Each row is a point. Any point is a mix of the corners, with weights that add up to 1. It lies inside the corners' shape when no weight is negative. Is each point inside? If not, which corners have a negative weight?

Corners:
(1): [ 0.20 -0.47 -0.10]
(2): [-0.19 -0.23 -0.30]
(3): [-0.24  0.24  0.82]
(4): [ 0.00  0.48 -0.55]
Points:
[-0.09  0.01  0.42] -> inside
[ 0.09  0.01 -0.52] -> outside (3)
[-0.09  0.13 -0.33] -> inside
[-0.16  0.35  0.80] -> outside (2)
[-0.21  0.18  0.60] -> inside
[-0.20  0.14  0.56] -> inside

Corners:
(1): [ 0.71  0.22  0.17  0.08  0.40  0.21 -0.15  0.66 -0.39  1.09  0.61 -0.62]
(2): [-0.35 -0.13  0.55  0.30 -0.18  0.28  0.15  0.01  0.13  0.61  0.42 -0.80]
(3): [-0.76  0.09 -0.33  0.17 -0.10  0.36  0.20  0.39 -0.49  0.40  0.31 -0.05]
(4): [-0.26 -0.82  0.05 -0.27 -0.73 -0.16  0.54  0.13 -0.19 -0.36 -0.25  0.42]
(5): [-0.53 -0.20 -0.60  0.32 -0.73 -0.61  0.29 -0.24  0.09  0.23 -0.12 -0.02]
(6): [-0.46 -0.85 -0.35  0.34 -0.19 -0.29 -0.28  0.09  0.02 -0.39  0.01 -0.03]
(7): [-0.11 -0.16  0.44 -0.56 -0.04  0.14 -0.63 -0.48 -0.31  0.00 -0.26  0.47]
(8): [-0.50 -0.61  0.16 -0.30  0.17 -0.47  0.22 -0.56 -0.24 -0.36  0.31  0.67]
(9): [ 0.05  0.54  0.68 -0.29  0.75 -0.01 -0.31  0.98  0.39  0.86  0.28 -0.47]
(10): [ 0.40  0.34  0.40 -0.70  1.38  0.45 -0.04  0.16 -0.12  0.80 -0.15 -0.63]
(11): [-0.26  0.21 -0.01  0.35 -0.39 -0.31  0.33  0.12 -0.47 -0.53 -0.01 -0.25]
(12): [ 0.43  0.43 -0.28  0.23  0.17  0.82  0.27  0.43  0.43  0.43  0.62 -0.50]
(13): [-0.17 -0.44  0.15  0.55  0.03 -0.17  0.24 -0.10 -0.09  0.07 -0.32  0.65]
Points:
[-0.11 -0.09  0.32  0.13  0.08  0.18 -0.03  0.30 -0.11  0.15  0.24 -0.07] -> outside (5, 10)
[-0.19 -0.25  0.03  0.02 -0.02 -0.19  0.04 -0.01 -0.17  0.21  0.03  0.00] -> outside (12)
[-0.59 -0.45  0.26  0.09 -0.46 -0.27  0.26 -0.09 -0.31  0.04  0.11  0.28] -> outside (6, 10, 12)
[-0.11 -0.30  0.07  0.05 -0.11  0.11  0.14 -0.06 -0.23 -0.12  0.03  0.14] -> outside (5, 9)
[-0.26 -0.13 -0.08  0.19 -0.09 -0.14  0.34  0.20 -0.11  0.04  0.17 -0.13] -> outside (7)
[ 0.00  0.27  0.59 -0.56  0.70  0.55  0.05  0.07 -0.22  0.45  0.03 -0.10] -> outside (1, 5, 6)
[-0.27 -0.14 -0.05  0.34 -0.54  0.09  0.18  0.38 -0.02  0.17  0.17 -0.14] -> outside (8, 10)
[-0.30 -0.12 -0.06  0.08 -0.07  0.01  0.12  0.19 -0.24  0.09  0.10 -0.10] -> inside
[ 0.10  0.24 -0.02  0.16  0.28  0.29 -0.12  0.37  0.01  0.58  0.18 -0.49] -> outside (4, 8)

Corners:
(1): [ 0.05 -1.14 -0.21  0.36  0.61  0.19 -0.81 -0.31 -1.43  0.03  0.17  0.17
 -0.34  0.22 -0.15 -0.22  0.35  0.21 -0.15 -1.02]
(2): [-0.03  0.34 -0.07  0.37  0.20 -0.32  0.05 -0.25  0.53  0.22  0.13  0.25
  0.05 -0.31  0.03  0.17  0.57  0.02 -0.40  0.61]
(3): [ 0.22  0.13  0.22 -0.14  0.05 -0.21  0.37 -0.15 -0.36 -0.18  0.29 -0.24
  0.01  0.42 -0.25  0.14  0.26  1.28 -0.38  0.35]
(4): [-0.19 -0.11 -0.63 -0.16  0.49  0.49  0.30 -0.75  0.31  0.10  0.02 -0.14
  0.50 -0.31  0.19  0.08  0.05 -0.40 -0.48 -0.37]
(5): [ 0.23  0.34  0.17  0.13 -0.12  0.23 -0.08  0.25  0.54  0.48 -0.67 -0.13
  0.30 -0.09  0.52  0.12  0.03 -0.45 -0.44 -1.01]
(6): [ 0.01  0.38  0.32  0.45 -0.03  0.59  0.04 -1.19  0.43  0.06 -0.08 -0.17
  0.17  0.24  0.24 -0.86  0.10 -0.20 -0.54  0.40]
(7): [ 0.91  0.69  0.14 -0.82 -0.10 -0.59  0.28  0.42  0.30 -0.12  0.20  0.03
  0.12 -0.21  0.18  0.40  0.39 -0.43 -0.54  0.68]
(8): [ 0.77  0.74 -0.29  0.42  0.25 -0.37  0.06  0.24  0.19 -0.13  0.19  0.02
 -0.18 -0.21  0.01  0.66 -0.27 -0.32 -0.21  0.34]
(9): [ 0.12 -0.46  0.24 -0.04 -0.50  0.33 -0.17  0.20  0.33  0.41  0.39  0.13
  1.00 -0.13 -0.16  0.40  0.21 -0.40  0.54  0.30]
(10): [-0.28  0.03 -0.33  0.25  0.24  0.13  0.08 -0.50  0.34 -0.03 -0.78  0.21
  0.17 -0.27  0.13 -1.10 -0.43  0.23 -0.62  0.13]
(11): [-0.25 -0.14  0.03 -0.04  0.10 -0.02 -0.38 -0.39  0.36 -0.30 -0.27  0.92
  0.08  0.34 -0.25  0.23 -0.24  0.01  1.22 -0.17]
(12): [-0.13  0.72 -0.26  0.32 -0.09 -0.29  0.02  0.03  0.36  0.04  0.02 -0.10
  0.00 -0.08 -0.95  0.17  0.08 -0.13 -0.44 -0.55]
(13): [-0.04  0.41  0.41  0.24 -0.11  0.05  0.16  0.34 -0.42 -0.21 -1.01 -0.45
  0.13 -0.60  0.16  0.13  0.00 -0.50 -0.40 -0.23]
(14): [-0.25  0.24  0.36 -0.13 -0.16 -0.48  0.05  0.21  0.33  0.39  0.19 -0.20
 -0.08 -0.27  0.17  0.32 -0.17 -0.34 -0.45  0.03]
(15): [ 0.31  0.75  0.08  0.10  0.40 -0.21 -0.78  0.19 -0.19  0.48  0.19 -0.36
  0.34 -0.13  0.05  0.10  0.07 -0.19 -0.11  0.34]
(16): [ 0.28 -0.02  0.04 -0.04 -0.61  0.27 -0.41 -0.01 -0.03  0.15 -0.30 -0.01
 -0.21 -0.31  0.05  0.29  0.20  0.10  0.89 -0.13]
(17): [ 0.15  0.32  0.30  0.13  0.12  0.30  0.17 -0.33 -0.52  0.42  0.05  0.76
 -0.28 -0.34  0.20  0.13 -0.22 -0.31 -0.11  0.24]
(18): [-0.08  0.64  0.03  0.14  0.36  0.12 -0.51  0.19  0.37 -0.19 -0.55  0.14
 -0.40 -0.11 -0.17  0.10 -0.48 -0.18 -0.54  0.55]
(19): [ 0.30  0.48  0.29  0.09  0.16 -0.21 -0.26  0.34  0.26 -0.54  0.45 -0.09
  0.10 -0.62 -0.11  0.35  0.11  0.12 -0.04  0.10]
(20): [ 0.02 -0.73 -0.19  0.21  0.67  0.25 -0.18  0.15  0.32 -0.01  0.51  0.48
 -0.48  0.37 -1.43  0.39  0.26  0.62  2.02 -0.13]
(21): [-0.21  0.78 -0.08 -0.01  0.14 -0.16  0.22  0.21  0.10 -0.17  0.00 -0.10
  0.01  0.29  0.14 -0.23  0.40 -0.14 -0.55 -0.02]
Points:
[ 0.13  0.24  0.06  0.05  0.11 -0.02 -0.08  0.01  0.07  0.00  0.00  0.03
  0.03 -0.06 -0.14  0.21  0.11 -0.07  0.01  0.02] -> outside (10)
[ 0.14  0.25 -0.07  0.12  0.18 -0.08 -0.12  0.15  0.00  0.11 -0.03 -0.02
 -0.01 -0.27 -0.02  0.23  0.02 -0.28 -0.26 -0.07] -> outside (3, 6, 11)
[ 0.22  0.13  0.06 -0.07  0.19  0.02 -0.16  0.26 -0.18  0.04  0.14  0.10
 -0.08 -0.03 -0.09  0.45  0.08 -0.08  0.31 -0.04] -> outside (2, 6, 10, 12)
[ 0.09 -0.05  0.02  0.12  0.16 -0.01 -0.23 -0.05 -0.14  0.06  0.05  0.08
 -0.01 -0.08 -0.06  0.09  0.14 -0.04 -0.12 -0.09] -> inside
